Each row of a before or after table is a point. One or more steps were done to the points. Then noise was added and the rows were shuffled. The steps act on columns, c1 being the first. What was done? A step turns or swaps two columns, mirrors them in a line or flattens them onto one, adds a multiple of one to another, or multiplies or shifts one. Angles are multiples of 10 degrees, from the lower column toward the higher: turns from -170 to 170, lines from 10 to 170 but not 90. Use the fewest steps. Two steps may share a column if one is a turn and the other turns, adds or multiplies; they go together, in the order done. Otherwise the lowest column goes first.

Before (9 x 2):
[[-30 -18]
 [-21  28]
 [ 15  33]
 [-34 -20]
 [ 18  25]
 [ -4  63]
 [ 16 -21]
 [-38  52]
 [-11  30]]
After:
[[ 37   9]
 [ 10 -33]
 [ 19 -62]
 [-26 -27]
 [ -9  24]
 [-24 -17]
 [-19 -62]
 [  0 -31]
 [ 33   5]]
Steps: turn c1 and c2 by 160 degrees

Before:
[[-44 -39 -27]
 [  6 -16 -21]
 [-15  45  10]
 [-25  47  -2]
 [  7  19   9]
 [  3 -19 -36]
 [-48  21  33]
 [-56  44  32]
 [ -8   7   9]
 [ 13   4 -23]
 [-45  35   8]
 [ -1  20 -11]
 [-27 -10 -15]
 [ 27 -45  50]]
After (14 x 3):
[[-26  64  -1]
 [ 11   2 -24]
 [ 26 -59  51]
 [  8  26   7]
 [ -9  11   6]
 [-46 -53 -25]
 [-16  60  11]
 [-29 -12 -16]
 [ -2  26  -9]
 [  2 -23 -38]
 [-48  27  33]
 [  6 -21 -23]
 [-58  54  31]
 [-47  47   8]]
Steps: multiply c2 by 1.3

Before:
[[  5   0  -5  22]
 [  0   8 -12   5]
 [  5  13 -12   1]
 [ -6  11  -8  -3]
 [  4  10  12   3]
 [  4   1 -10   8]
 [-95   9   3  -4]
 [ -6  13   8   1]
 [  1 -16 -11  -5]
 [ -2   9  35   7]
 [  4  -8  -1  35]]
After:
[[  0   7   8 -10]
 [  2 -14  15   2]
 [  4  -7  -8 -35]
 [ -5  11 -11   1]
 [-93  10 -67   6]
 [  6  12  18  -4]
 [  2   1   2 -23]
 [ -4  10 -37   5]
 [ -5  11   3   1]
 [  6   9  -9   1]
 [  5   2   8 -10]]
Steps: turn c3 and c4 by 160 degrees; add 0.7 times c1 to c3

Before:
[[  9 -29   5  -1  33 -29]
 [ 28 -28   2  -8  14  28]
 [ -2  37   2 -28  -2 -15]
 [ -8  95  13  13  21  -7]
 [ -8 -35  -7   5  13 -28]
 [  4  -3 -16  11  -7 -36]
 [ -4 -10 -17   1   9  35]
 [ -9   9  22   3   0 -18]
 [ 13  -3  -6   3 -13 -22]
 [ -1 -33  15 -16  24 -21]
 [  5 -26   9  10  -3 -18]
 [ -3  -3  -4   9  24  -8]
 [ -3  25  23  -2  24  18]
 [ 64 -22  10  11  24   2]]
After, 14 rows:
[[  9  -9 -57   1   9  70]
 [  9 -31 -49  11  14 -54]
 [ 16  78 -26 -29  12 -15]
 [ -6   8 -20  -4   9 -35]
 [ 45 -23 -28   8 -51   8]
 [ 20  -7 -46   2   9 -18]
 [ -6  -6 -57   0  -8 -71]
 [ 38 -24 -37   9   3 -56]
 [ 21 -24 -25  10  11 -41]
 [ 22  23 -17  -9   8  35]
 [ -1  43 -39 -15   1 -30]
 [ 22 -21 -40   6 -18  52]
 [ -8  -3 -48   1 -15 -47]
 [  0 -24 -33   7  -3 -35]]
Steps: turn c1 and c5 by -70 degrees; flatten c2 and c4 onto the line at 160 degrees; shift c3 by -40; multiply c6 by 2

Before (12 x 8):
[[-22   5 -13   6  -8  37 -64 -67]
 [-52  41 -22 -39 -46 -26 -16 -11]
 [ -4 -23 -31  14  -2  38  -3 -22]
 [  0 -15 -30  16  36   7 -15   0]
 [  4  -9   5 -13  37  34 -30 -35]
 [-46  37 -12  11 -17 -31  17  23]
 [ 18  34 -38 -18   4  54 -35 -36]
 [-68  40 -19 -43 -65   1 -75  16]
 [ 19 -25 -15 -11  18  26 -14 -36]
 [-28  32  14  -2 -40   3 -14  17]
 [-23 -28  -5  -8   4  31   2 -14]
 [-69  54 -21 -24 -17  18 -14   6]]
After, 12 rows:
[[-18 -27   5  -6 -31  32  -1 -14]
 [ 13  32 -15  -3 -49   3  11  18]
 [ -7   3   3   5 -41  36  65 -67]
 [-27 -10 -11 -14  10  34  29 -36]
 [-17  37  13   9 -29 -29 -16  24]
 [-28 -15  27  17  21   7  20  -1]
 [ -3 -26  12 -10  14  27  16 -36]
 [-30  54  18 -24 -71  18  17   6]
 [  0 -24  30  12 -24  38   8 -23]
 [  8  34  32 -19 -12  55  41 -36]
 [  6  40   5 -43 -95   0  77  15]
 [  3  42  19 -39 -56 -26  20 -10]]
Steps: turn c1 and c5 by 50 degrees; add -0.5 times c6 to c5; turn c3 and c7 by -170 degrees

Before, 11 rows:
[[ 26  13  17  62 -28  42 -21  19  26]
 [  9   9 -13 -34  34  19  50  -7  37]
 [ 18  -5   0  18 -32  33 -11  18 -10]
 [  0   1   4  -7  -1  38  18  36 -14]
 [-15 -62 -10  -8  27  40  10  44  37]
 [ 36 -51  34  10  22  12  18 -43 -48]
 [-52   2  -8 -15 -40  32 -15 -46  -9]
 [ -1  18   9   7   1 -51  47  16  14]
 [ 39 -20  71 -23  12 -41   0  10 -23]
 [  7 -68  62  26 -43  36  13  -6 -30]
 [ 33  -8  14 -32 -42 -27 -21 -37 -13]]
After (11 x 9):
[[ -5  14 -45   1   0 -52 -51  18  12]
 [ 18  -5   2  20 -29  31  12  16 -10]
 [ 31  -6   7 -29 -40 -24  28 -36 -15]
 [  3 -67 -58  25 -42  32  17  -1 -25]
 [ 33 -52 -44  12  18  18  -8 -41 -47]
 [ 26  15   1  66 -27  43  31  21  22]
 [ 41 -23 -60 -27   8 -41  35   7 -23]
 [  6   9 -22 -36  33  17 -61  -9  38]
 [  3  -3 -15  -5  -1  37 -14  36 -15]
 [-49   2  22 -18 -37  37  10 -51  -8]
 [-16 -60   4  -4  30  36 -17  47  34]]
Steps: multiply c7 by 1.3; turn c3 and c7 by 150 degrees
